Rows are points. Each copy is the shape, with its points in the same order, stretched, turned, moved and blurred by noise. Is it also mirrored, or only turned?
In the rows, zero is written as 128.

Shape (8 x 3):
[[ 96 107 126]
 [131 105 118]
 [112 152  43]
 [141 181 109]
 [125 105 133]
 [127 123 134]
 [139 100 137]
 [128 101  84]]
Copy 1 (8 x 3):
[[120  80 123]
 [143  93 125]
 [163  73  46]
 [117 155  84]
 [131  97 138]
 [125 112 125]
 [138 106 139]
 [168  70 105]]
Copy 1 is: only turned
Copy 2 (8 x 3):
[[123 174 111]
 [145 156 130]
 [161 105  59]
 [124  86 109]
 [135 166 140]
 [131 146 141]
 [145 163 154]
 [172 159 110]]
Copy 2 is: mirrored

Shape (7 x 4):
[[112 117 162 114]
 [167  88  97 138]
 [123 156 110 127]
 [123 108 121 162]
 [159  98  93 146]
 [ 57 152 146  94]
 [178 128 104 157]]
Copy 1 (7 x 4):
[[154 121 154 154]
 [135  77 147  72]
 [111 145 115 114]
 [142  83 118 130]
 [129  81 136  76]
 [ 92 165 141 190]
 [148 103 108  76]]
Copy 1 is: only turned
Copy 2 (7 x 4):
[[ 91 113 116 134]
 [164  94 151 135]
 [123 125 142  84]
 [117 117 171 127]
 [156 103 162 129]
 [ 49 104 129  81]
 [169 138 146 118]]
Copy 2 is: mirrored

Shape (14 x 8):
[[123 160 131 126 149 127 141 110]
 [146 102 137 121 131 129 147 148]
 [110 103 109 120 129 122 120 116]
 [142 116 116 122  87 125  67 134]
 [141 104 134 121 147 107 146 133]
 [137 156 119 122 150 121 146 142]
 [123 110 125 134 149 104 104 119]
 [141 130 110 135 129 106 141 116]
 [138 106 127 249 137 127 114 136]
 [131 108 144 139 131 121 148 140]
 [ 96 108 124 132 140 108 150 125]
 [130 104 130 121 148 124 133 115]
 [119 166 154 171  98 106 143 115]
 [144 135 124 133 124 130 128 114]]
Copy 1 (14 x 8):
[[139 154  91 128 127 116 131 151]
 [124 106 115  99 126 115 137 173]
 [133 122 115  99 130 137 111 123]
 [ 85 134 175 138 158 162 121 115]
 [114 104 101  95 135 107 134 165]
 [125 142  77 129 131 127 128 176]
 [108 107 111 124 147 122 121 118]
 [101 140  97 101 124 129 149 140]
 [ 91  86 121 187  56 128 188 107]
 [119 108 115 114 107 102 130 166]
 [122 119  88  92 103 108 103 140]
 [138 105 118 101 135 114 133 139]
 [ 94 170 117 147  69  89 140 134]
 [120 139 123 122 128 134 149 143]]
Copy 1 is: mirrored
Copy 2 (14 x 8):
[[115 164 126 136 134 135 140 125]
 [102 139 120 137 141 106 101 150]
 [104 114 126 141 142 119 129 124]
 [162 101 139 139 148 123 103 126]
 [100 141 122 144 140  89 119 136]
 [122 159 111 146 130 120 128 138]
 [117 129 137 160 151 106 134 119]
 [113 144 117 143 138 115 116 108]
 [109 149 168 216 136 152  64 125]
 [ 99 145 138 144 129 107 105 145]
 [ 87 132 133 152 115 111 135 128]
 [ 97 139 128 140 150 109 125 130]
 [126 166 156 146 100 134 101 106]
 [122 147 129 132 143 128 111 118]]
Copy 2 is: mirrored
Copy 3 (14 x 8):
[[148 134 128 118 162 103 150 142]
 [130 107 142 137 121 146 152 129]
 [117 113 118 138 150 138 108 105]
 [122 128 141 178  86 121  83 116]
 [137 116 133 123 139 156 141 132]
 [146 119 123 113 141 107 157 160]
 [137 119 138 133 153 146  93 128]
 [143 129 111 141 147 136 133 141]
 [146  88 173 212 189 164  90 189]
 [124 117 147 140 142 153 145 140]
 [108 119 123 122 177 158 127 130]
 [138 113 135 128 150 140 128 112]
 [126 168 147 163 160 134 143 178]
 [148 129 131 151 135 117 138 131]]
Copy 3 is: mirrored

Shape (15 x 11):
[[ 97  80 138 156  56  84 151  39 102 101  93]
 [150 135 143 124 120 121 132 189 133 118 144]
 [ 96 115 152 114 148 132 126 149 141 138 131]
 [122 152 131 113 117 157 127 141 109  89 146]
 [ 57  78  95 175  80 117 159  78 115  85  90]
 [133 179 128  99  96 150 132 125 142 141  84]
 [158 118 105  91 129 130 125 158 177  79 150]
 [157 127 180 128 110 168 128 146 154  74 140]
 [138 168 123 131 119 153 157 143 146 132 161]
 [131 162 119 112 155 165 159  96 140 169 124]
 [154  82 146 154  88 158 117 172 150 111 118]
 [106 128 118 149  90 133  88 111 147 106 169]
 [123 161 119 142 154 142 112  98 123 119 109]
 [ 61 133 117 176  99  82 158  58 157  91  89]
 [168 182 108 130 150 125 149 117 133 133 106]]
Copy 1 (15 x 11):
[[ 90  86 138 109  80 137 163  50  77 121 100]
 [159 135 150 114 117 135 116 165 143 136 166]
 [124 162 130 134 157 123 125 134 127 127 137]
 [149 114 124 138 134 149 131 169 143  93 131]
 [102 135  90 125  92 157 189  55  68 105 103]
 [110  95 115  73 155 140 102 181 140 116 115]
 [162 148 121 115 126 120 152 123 196 110 162]
 [143 129 186 108 134 156 131 176 171  98 122]
 [122 116 107 135 133 144 135 181 158 132 141]
 [111 107  94 123 164 127 129 164 148 154 105]
 [147 141 166  94 125 188 128 120 143 141 150]
 [106 122 119 165 112 168 113 111 150  99 136]
 [137 125 103 131 126 130 105 138 143 124  85]
 [ 85 159  78 126  70 108 158  86  88 104  81]
 [153 104  95 101 113 114 118 157 149 159 107]]
Copy 1 is: mirrored
Copy 2 (15 x 11):
[[ 69 135 203 144  89 107 180  66 221 171  85]
 [102 127 138 123 103 121 134 166  88  98 124]
 [ 84 118 133 109 149 110  98 122 116 129 121]
 [ 91 141 103 115 130 135 173 136 112  97 128]
 [ 39 126 170 166 141  88 169  76 222 138 120]
 [148 133 105 117 114 173 128 138 162 141 142]
 [ 87  50 111  98 109 121 163 151 100  98 124]
 [ 84 114 149  86 106 154 148 128 114  61 153]
 [129 131 127 115 131 145 162 148  84 130 166]
 [151 117 106 121 164 169 117 101 110 160 145]
 [ 67 115 158 146  79 131 110 120 119  77 160]
 [ 98 131 122 104  97  64 170 108 135 119 155]
 [152 132  95 125 156 115 136  92 152 113 117]
 [108 108 180 118 153  73 174  90 239 153 136]
 [183 116 107 134 143 149 148 131 123 128 125]]
Copy 2 is: only turned

Shape (16 x 12):
[[155 121 128 140 135 160 110 137 151  57 138 104]
 [116 126 106 121 109 162 142 138 180 145 100 145]
 [102 145 120 112 106 112 134 133 141 145 144  90]
 [141 107 134  87 112 140  79 137 100 120 124 164]
 [155 151 104 103 161 123 114  65 118 149 128  87]
 [186 123 110 144 104 139 133 118 108  84 143 164]
 [100 180 162 147 105 139  96  85 119 141 111 163]
 [120 120 149 133 203 132 111 145  93 116 147 123]
 [ 97 110 109 160 101 136  87 116 105 143 123 133]
 [118 122 122 154 121 142  85 143 143 148 138 154]
 [219 111 119 148 140 114 129 143 218  50 147 138]
 [112 164 165 111  98 109 128 120  97 148  30  56]
 [131 122 147 129 137 135  95 122  96 149 130 135]
 [104 195 124 132 151 124  83 139 115 129  96 133]
 [113 129 148 130 112 147 112 135 139 125 123  71]
 [ 96 122 129 102 194  99  95 102  97 111 122 149]]
Copy 1 (16 x 12):
[[150  99 135 101  94 184 108  94 141 114 164  65]
 [127  95 124 117 109 148 159  93 123 137 119 171]
 [ 73 147 127 163  74 135 150 143 118 117 110 107]
 [101 134  82  94 130 131  99 133 147 153 141 139]
 [ 56 114  77 142  85 114 122  97  56 149 171  87]
 [171  85  93 132 129 178  95 144 117 143 191 141]
 [ 77 140 119 123  93 157  80 134  99 116 173 196]
 [108 153 169 111 150 103 103 122 117 164 141  77]
 [119 153  92 153 110 151  74 127 119 110 117 146]
 [120 107 128 150 112 144  81 120 144 135 117 160]
 [200  24 143 137  85 157 116  94 182 134 203 102]
 [ 42 149 105  82  81  66 152 142  81  30 128 108]
 [ 91 138 116 124 112 115  83 135 113 137 133 121]
 [ 47 116 134 121 142 141 110 126 111  93 156 142]
 [ 93 143 133 113  69 142 123 126 120  97 111  81]
 [ 85 178 116 125 149  90 103  93 118 160 178 110]]
Copy 1 is: mirrored
Copy 2 (16 x 12):
[[112 133 142  99 160 198 131 147 108 116 147  68]
 [156 133  96 124 138 158 162 157 169 110 141 138]
 [129 144 128 152 109 115 134 117 156 125 166  95]
 [119 130 139 112 165 133  84 103 113 139 142 171]
 [ 99 115 110 168  94 122 101 145 116 199 119  99]
 [117  88 135 107 128 184 138 105  77 137 152 133]
 [108 192 113 166 124 143 165 121  91 134 146 163]
 [109 134 174 130 168  92 116 148  76 125 113  98]
 [ 67 117 108 147 149 131 161 115 137 120 138 136]
 [115 129 110 153 155 140 137 127 135  87 123 147]
 [166 115 102  94 136 238 122  98 102 103 100  56]
 [ 82 200 154 104  65 106 154 136 166 182 123 128]
 [104 128 152 144 145 119 117 115 118 138 120 149]
 [105 193  96 130 113 105 126 159 100 101 132 136]
 [101 155 157 136 130 145 141 147 160 117 150  89]
 [108 154 116 133 172  74 114 114  68 169 112 112]]
Copy 2 is: only turned

Shape (18 x 12):
[[148 130 118 150 120 131 170 106 110 151 109 175]
 [105 154 176 122 113  65  82 140 121 149 164 119]
 [158 107 119 153  79 167 129 128  98 180  91 146]
 [140 123 106 132 129 151  99 109  85 161 158 122]
 [102 138 179 144 175  96  91 175 152  92 152 106]
 [116 144 124 146 189  86  84 164 140  94 150 121]
 [ 76 118 130 147 152  77  96 144 168  88 155 111]
 [118 143  70 169 124 110 147 153 160  81 136 115]
 [165 100 132  96 111 131 144 115 122 148 150 149]
 [114 144 120 141 154 101 143 103 127  85  96  98]
 [104 162 163  75 114 117  99 155  87 133 134 180]
 [151 157 136 149 139 103 103 150 166  70 138  96]
 [166 135 123 148  94 138 108  81  80 143 139 182]
 [133 134 102 119 120 156  86  86 143 142 118 141]
 [138 144 106 137 164  76 123 144 144 118 113 127]
 [121 117 110 149 140 114 136 132 115  71 129 107]
 [142 121 132 158 113 161 160  98 119 143 118 182]
 [ 94 188 154 123 163 106 101 152 144 125 182  93]]
Copy 1 (18 x 12):
[[115 139 114 173 113 146 131 120  89 130 126 133]
 [100 106 145 116 143 159 140  90 199 160 164 130]
 [118  89 173 157 103 123  96 116  82 119  97 151]
 [167 124 152 119 135 107 124  74 109 117 143 137]
 [116 111  99  95 187 136 151 165 208 113 152 130]
 [124 115  74 113 174 102 138 142 176 103 184 123]
 [125 127 104 115 150 152 123 160 187  83 203 114]
 [148 139  86 135  83 111 117 196 158  84 179 148]
 [137 117 129  99 122 159 110 116  86 161 152 148]
 [125 169 112 130 117 100 132 191 136 117 170  84]
 [ 67 147 103  94 143 150 114  49 156 162 110 143]
 [146 122  96 109 139 102 101 201 192 145 172 142]
 [139 156 152 173 145 129  86  75 101 156 142 162]
 [161 118 136 132 127 120  53 101 124 121 157 105]
 [109 101  77 135 126 105 134 157 134 125 189 108]
 [134 172 112 114 130 106 129 187 131  98 171 137]
 [131 145 123 177 133 162 112 121 102 121 107 141]
 [149 115 102  85 136 136 160 112 227 136 143 115]]
Copy 1 is: mirrored
Copy 2 (18 x 12):
[[136 168 112 118 105 153 113  98 114 173  96 125]
 [155  53 169  80 168  87 162 156 134 112 131  99]
 [ 92 152 111 111  85 169  91 151 105 119  83 115]
 [105 104 124 148 131 164 154 129  66 127 136 120]
 [164  80 155 126 196  71 122 157 154 131 148 111]
 [183  74 135 134 197  94 125 128 125 118 151  90]
 [176  95 128 137 159  42 134 130 178 128 147  78]
 [166 148  76 117 119  75 102  90 157 123 152  76]
 [133 113 140 139  93 147 151 110 110  99 119 153]
 [140 144 137 118 147  67  90  87 107 154 109 101]
 [ 96  39 123  68 167 157 113 114 140  98 126 149]
 [184 101 138 114 134  44 101 135 133 106 168 114]
 [136 109  84 129  89 152 150 118  87 157 104 149]
 [121  83 131 141  72 118 110 119  96 119 146 123]
 [186 101 154 101 157 101  96  97 118 116 120  83]
 [145 143  96 141 147  82 114 101 129 138 123 112]
 [117 166 101 135  80 153 117 115 126 177 105 140]
 [143  71 165  96 204 100 143 132 118 120 185 105]]
Copy 2 is: only turned
Copy 3 (18 x 12):
[[140 170 150 169 154 113 127 135  92  88 121 125]
 [ 95 119 151 129 190 122 152 160 173 158 139 124]
 [107 123 146 170 159 150  96 111  71 103 100 132]
 [112 157 138 116 166 159 129 116  91 116 135 171]
 [131 112 102 115 124 130 134 177 213 109 179 130]
 [142 149 101 109 111 121 124 193 194 119 158 148]
 [115 131  91 131  75 105 173 171 193 136 153 136]
 [146 141 128 145  54 134 163 195 140 121 130 133]
 [140 117 135 142 184  98 144 134  87 119 141 167]
 [151 169 153 135  73 106 127 135 164  92 132 137]
 [113 116 145  84 213  89 130 147 107 118 143  70]
 [136 115 147 140  98 126 125 191 181 133 182 146]
 [ 85 168 167 150 184 114 116 126  64 113 151 146]
 [124 160 129 141 123 121 116 101  96 145 166 136]
 [164 153 133 142 115 102 115 182 167 129 118 143]
 [127 142 131 118  83 113 144 153 139  86 135 155]
 [125 160 132 170 149 123 130 115  82  84 155 119]
 [147 140 134 106 149 164 172 166 193 145 178 117]]
Copy 3 is: mirrored

Shape (18 x 12):
[[144 152 107 159 117 106 170 146 163 124 153 104]
 [111 117 138 139 186 124 155  97 163  83 145 125]
 [108 134 117 131 142 174  46  94 141 133 141 160]
 [146 116 138 118 113 126 158 136 129 135 115 160]
 [ 99 156 118  98 107 171  17  86 165 132 152 158]
 [103 114 113 106 113 137 159 132 113  43  82 140]
 [149 130 144 105 115 125 138 145 107 132 153 153]
 [121 115 121  97 143 145 154  94 156 113 100 152]
 [113  89 129 169 108 123 117  86 142  93 153 145]
 [107 146 170 109 124 126 110  86 160 112 148 145]
 [172 132 129 114 144 115 163 244 134 115 112 118]
 [107 138 130 108 147 125 170  91 106 136 156 133]
 [166 128 148 121 118 127 142 114 151  99 119  28]
 [123 137 149 183 110 123 171 108 147 105 125 130]
 [101 132 131 102 159 118  73  92 144 126  88 109]
 [185 144 124 173 109 123 147  93 142  81 135 146]
 [118 107 130 130 131 148 151 115 158 131 157 152]
 [129 126 115 110 113 104  95  88 155 125 151 152]]
Copy 1 (18 x 12):
[[105 127 117 149 118 102 135 108 142  93 159 147]
 [ 85 172 113  94 122 100 134 134 115 131 129 161]
 [113 121 105  55 131 168  62 170 102 149 171 130]
 [141 111 146 111 135 124 172 169 150 148 165 144]
 [118  89  74  28 109 201  61 178 109 133 179 126]
 [145 152 165 126  95 136 212 200  71 130 189 140]
 [163 117 129  79 137 131 153 157 153 119 184 134]
 [111 138 124 113 107 132 158 189 134 159 149 160]
 [ 83 103 152  81 101 108 136 140 108 148 180 123]
 [132 107 104  40 101 147 137 145 121 136 139 163]
 [153 166 149 155 180 134 181 150 143  50 148 116]
 [144 152 103  87 108 117 137 129 149 174 167 166]
 [118 149 162 141  39 122 138 104 147  74 109 109]
 [117 118 161 125 113 101 149 113 104 149 152 170]
 [131 141 102  94  97 148 134 163 103 137  98 104]
 [122 103 147 103 120  66 121 156 109 105 171 155]
 [ 91 128 129  99 127 132 130 140 154 154 180 163]
 [117  94  87  62 107 127 129 170 135 123 164 119]]
Copy 1 is: mirrored
Copy 2 (18 x 12):
[[166 128 120 132 146  76 161 161 160 131 108 129]
 [ 97 118  98 147 193 106 146 184  97 141 141 166]
 [143 148 183 141 164 167  90 127  93 172 176 125]
 [120 169 119 114 111 119 171 119 114 111 123 164]
 [147 148 223 111 176 165  56 126 125 170 197 115]
 [ 88 149  92 164  99 170 134 179 164  66 152 171]
 [139 191 124 118 131 104 139 116  98 105 144 125]
 [ 96 130 120 119 154 162 148 138 111 108 123 185]
 [145 129  94 144 149  97 138 152 134 162 207 166]
 [ 97 147 159 113 186  97 121 142 123 140 180 148]
 [133 175 133 129  56  93 151 170  98  89  45 125]
 [ 98 156  99 134 192 130 154 112 104 105 154 111]
 [130  53 116 185 139  79  87 130 130  88 105 166]
 [129 128 117 161 140  78 193 160 156 130 155 162]
 [ 57 120 151 159 165 163  72 122 118 153 119 137]
 [188 157 116 167 154  77 140 149 157 126 134 207]
 [144 131 127 102 154 111 169 146  93 139 163 148]
 [138 159 129 101 176 117  98 125 134 155 159 149]]
Copy 2 is: only turned
Copy 3 (18 x 12):
[[120  54 148 148 134 135 172 151 135 113 132 137]
 [124 118 130 113 140 144 175  97 152 116 142 177]
 [149 158 103 153 109 194  96 102 127 131 161 100]
 [151 105 147 122 112 116 141 143 114 165  97 104]
 [159 197 113 178 102 211 109 131 117 111 177  90]
 [110 121 107 123  78 119 196 110  95 124  75 154]
 [133 126 144 121 144 115 119 135  93 143 116  93]
 [156 137 124 133  81 117 172 110 144 151 118 131]
 [104 101 140 135 114 197 140 126  96 153 123 149]
 [125 168 129 137 140 147 134 156 130 124 149 145]
 [161  82 166 105 162  80 150 123 153  84  55  74]
 [105 116 112 112 136  96 142 119 118 148 167 132]
 [ 89 106 181 205 145  67 148 121 135  79 131 186]
 [109  73 118 143 121 150 161 155 124 148 116 171]
 [132 162 134 128  77 117 111 127 169  82 164 135]
 [159  80 138 157 140 145 156 147  80 149 102 211]
 [128 108 136 130 128 163 159 114 132 157 133 107]
 [149 140 159 125  98 163 131 145 115 132 168 125]]
Copy 3 is: only turned
Copy 4 (18 x 12):
[[110 153  94 132 106  90 148 117 124 105 137 115]
 [112 143 118 124 149  79 137  88 126 139 151 185]
 [108 108  96 118 131 134  97 163 142 177  80 199]
 [150 140 121 120 131 145 108 116 104 105 149 142]
 [ 78  99 113 122  90 149  81 170 154 178  49 207]
 [101 137 159 135 141 162 157 114  69 153 184 169]
 [146 164 124 101 111 142  99 124 120 125 132 131]
 [117 125 130 124 154 140 116  93 100 116 137 182]
 [116 109  93 127 114 107 106 131 114 157 185 185]
 [115 119 137 136  93 106  93 110 130 155 103 178]
 [158 202 142 108 137 144 179 145 144  77 147 106]
 [125 139 110 100 128 108 108  74 111 155 120 129]
 [ 91 130 182 136 145  89 105 124 160 119 163 109]
 [132 119 107 168 121  92 127 111  99 130 154 137]
 [110  88 160  96 138 111 118 144 124 160  82 174]
 [103 154 107 156 128  92  95 143  81 114 159 158]
 [130 135  92 121 133 128 113  93 142 125 150 164]
 [102 117 114  95  96 116  91 134 116 132 113 184]]
Copy 4 is: only turned

Shape (18 x 12):
[[100 100  70  86 116 163 185 139  98 115 137 159]
 [ 97  85  95 103 135 182 129 174  90 123 123 202]
 [142 152 164 169 145 111 107  94 161 142 130 141]
 [109 160 160 146 150 115 108 135 169 180 121 125]
 [116 149 137 188 150 143 116 109 159 119 119 116]
 [108 107 119  77 135  78 100 146 160 108  99 132]
 [110 113  78 120  93 173 120 175 118 103 163 172]
 [126 112 161 168 125 118 119  87 164 143 125 151]
 [134 131 114 102 126  82 136 174 127 117 112 121]
 [104 104 104 102 101 112 120 147 140 166 100 110]
 [131 143 171 175 128 130 120 109 132 132  81 139]
 [158 115 158 146 136 126 107 115 117 151 150 124]
 [152  93 122 108 140 132 115 159 171 132  90  97]
 [136 119 120 205 173 109 116 103 154 158 129 152]
 [ 74  81  99  73 135 174 140 156 109  99 158 144]
 [132 139 117 155 123 128  80  85 143 143 112 135]
 [ 85  88 110 107 126  95 106 169 104 119 108  93]
 [ 86  65 103 116  87 153 156 179 125 106 149 167]]
Copy 1 (18 x 12):
[[140  99 147 152 102 137 135 195  91 177 144 107]
 [102 142 102  99 175 118 118 205  82 151 133 134]
 [148 116 116  92 131  94 145  77 153 121 169 154]
 [116  95 116 115 146  95 157  86 108 115 155 131]
 [170  92 114  81 124 121 148  96 180 104 164 107]
 [132 146 173 168 173 117 125  99  86 141  64 142]
 [124 170 150  96 101 139 143 168 118 131 128 116]
 [139 111 100 122 126 108 157  93 150 133 151 154]
 [139 105 191 164 131 136 106 129  82 127  84 148]
 [ 90 110 164 190 139 166 133 120  99 125  99 117]
 [146  94  95  96 139 138 109 100 139 121 157 149]
 [ 96 118 130 112 123 106 109 113 156 112 143 145]
 [116 110 186 128 146 141 122  99 130 148  57 132]
 [152  87 117 111 170 107 166 123 175  97 178 154]
 [116 127 124 130 127  99 131 180 104 154 104  78]
 [123 154 129 106 150 145 133  86 175 108 173 130]
 [100 103 159 195 164 156  93 145 112  82  67  98]
 [124 119 132 157  98 136 152 184  90 146  81 125]]
Copy 1 is: only turned
Copy 2 (18 x 12):
[[151 161 133  95 136  53 179 109 177 117  98  87]
 [186 158  92  89 123  79 141  68 141 134 145  91]
 [ 99  97 141 139 134 158  64  86  93 132 148 125]
 [140  91 167 154 117 148  97  83  96 112 137 140]
 [100 106 123 146  89 149 125 111 125 139 126 123]
 [160 150 187  78 108 177  98 134 100  82 153 134]
 [143 140  99  83 140  93 175  63 167 141 139 119]
 [113 121 151 132 119 162  71  74 108 149 148 104]
 [167 147 172 118 131 130 139 155 120 110 147 134]
 [190 155 187 120  97 125 132 113 129 135 122 152]
 [129 147 114 164 110 150  87 102 101 151 132 117]
 [139 107 118 115 150 134  80  93 113 164 127 116]
 [176 132 147 115 100 148 104 146 161 106 130 143]
 [121 102 166 151  89 134  76 100 101 158 181 119]
 [156 140 116  60 124 101 181 101 163 105  95  77]
 [110 125 132 116 107 138  74  79 101 154 135 150]
 [199 162 177  96  81 156 158 162 108 146 126 131]
 [173 167 142  92 124 119 179  84 173 146 139  79]]
Copy 2 is: only turned
Copy 3 (18 x 12):
[[130  55 129  30  88 103  95 130 104 108 192 109]
 [104  66 173  50 116  75 113 129 141 143 211 140]
 [174 161 112 182 118 135 132 156 138 144  99 112]
 [198 161 118 190 165 136 113 144 162 131  90 129]
 [180 170 106 147 146 160 138 131 115 169 131 115]
 [104 156 138 112 106 132 130 150 131  63 145 144]
 [115  61 186  63 131 113 143 137  96 114 194 130]
 [181 137  97 170 108 127 143 164 139 130 126  87]
 [122 135 148 102 113 110 150 101 114  83 122 161]
 [148 109 112 126 171 122 122 122 140  83 121 107]
 [155 176 121 157 135 113 138 117 130 172 111 106]
 [154  99 119 176 118 136 140 102 140 156 107 125]
 [131 163 106 161 172 140 120 111  99  91 148 153]
 [192 126  67 156 138 112 153 169 134 153 120 125]
 [121  69 158  52  92 151 104 105 133 120 212 129]
 [141 128 114 152 146 130 124 165 120 156 109  98]
 [111 116 121  84 138 147 162  73 149 113 141 139]
 [136  65 153  52 101 104 163 116 124  83 213 114]]
Copy 3 is: mirrored

Shape (16 x 12):
[[175 130 103 108 116  94 150 111 122 134 116 148]
 [161 119 117 118  94 113 193  98  96  93 143 106]
 [102 150 165 156 156 142  71 161 123  75 116 149]
 [ 85 162 105 129 133  98 183 166 135 112 129 116]
 [131 152 101 158 115 123 172 172 119  82 120 153]
 [155 147  98 129 121 122 162 117 111 128 173 106]
 [155 110  94 115 176  92 189 131 145 114 156 134]
 [ 98 122 163 130 140 149 124 113 103 111 111 214]
 [115 121 110 135 101 116 146 189 147 107 143  97]
 [ 99 125 141 112 135 125  92 125 135  74 121 163]
 [101 117  75 131 127 162 165 180 137 105 138 120]
 [130 108 191 140 149 136 103 143 163 119 136 139]
 [157 125 115 106 105 113 162 109 120 126 189 171]
 [107 119 158 134 170 121  86 145  98 124  90 155]
 [107 102 144 166 147  83  99 140  97 103 119 150]
 [103 141  78 178 112 119 160 138 151 106 121 106]]
Copy 1 (16 x 12):
[[156 136 106 134 121 138 158 149  90 102 123  95]
 [101  88 104 173  95 153 175 140  72 123 172  73]
 [104  81 139 129 131  59  65 127 134  93 137 172]
 [136  57  79  87 119 119 172 124 161 169 161 119]
 [151  64 125 127 111  93 192 101 120 140 176 123]
 [120  83 127 112 130 164 140 148 109 139 152 103]
 [129 112  94  80 180 127 183 124 115 120 170  87]
 [100 147 111 169 135  99 135  53 145  77  96  99]
 [154  82 108 105 116 105 108 141 121 169 207 123]
 [111 114 118 152 127 100  84 136 166  88 153 117]
 [121 111 119 117 133 128 158  96 143 172 215 150]
 [ 98 142 125 106 127  60  54 113 104  98 143 112]
 [139 116 117 121 127 173 140  93 125 103 146  39]
 [121 116 100 152 168  79  95 114 108  89  88 162]
 [140  65 103 177 201  73  88 119 110 124 126 113]
 [124  88 138 129 118 114 153 149 146 197 187 123]]
Copy 1 is: mirrored
Copy 2 (16 x 12):
[[106 138 130 134 115 102 141 150  87  98 112 143]
 [ 87  76 114 152 149 110 135 137 121  90 100 178]
 [ 95  96 180  84 115 133 116  60 151 146 144  87]
 [139 121 205 152 151 107 165 146 125 152 142 137]
 [118  73 209 149 125 117 117 121 116 113  99 129]
 [132 119 132 148 133 113 128 147 113 154  91 166]
 [102 138 164 105 152 101 126 188 141 103  98 151]
 [ 81  93 152 101 101 188 143  96 101 104 154 126]
 [147  96 172 167 148 105 119 139 158 138 129 101]
 [ 63 114 166 119 135 135 113  94 130 110 170 112]
 [145  97 196 200 119 133 113 168 162 138 111 136]
 [102 126 123  66 141 146 139 102 162 131 128  74]
 [ 93 110 129 135 135 144 116 160  76 127 119 146]
 [120 111 145  84  89 134 145  90 148 121 160 106]
 [122  88 149  75 134 125 104  59 150  91 157 123]
 [153 129 186 166 165 114 125  99 139 120  95 159]]
Copy 2 is: only turned
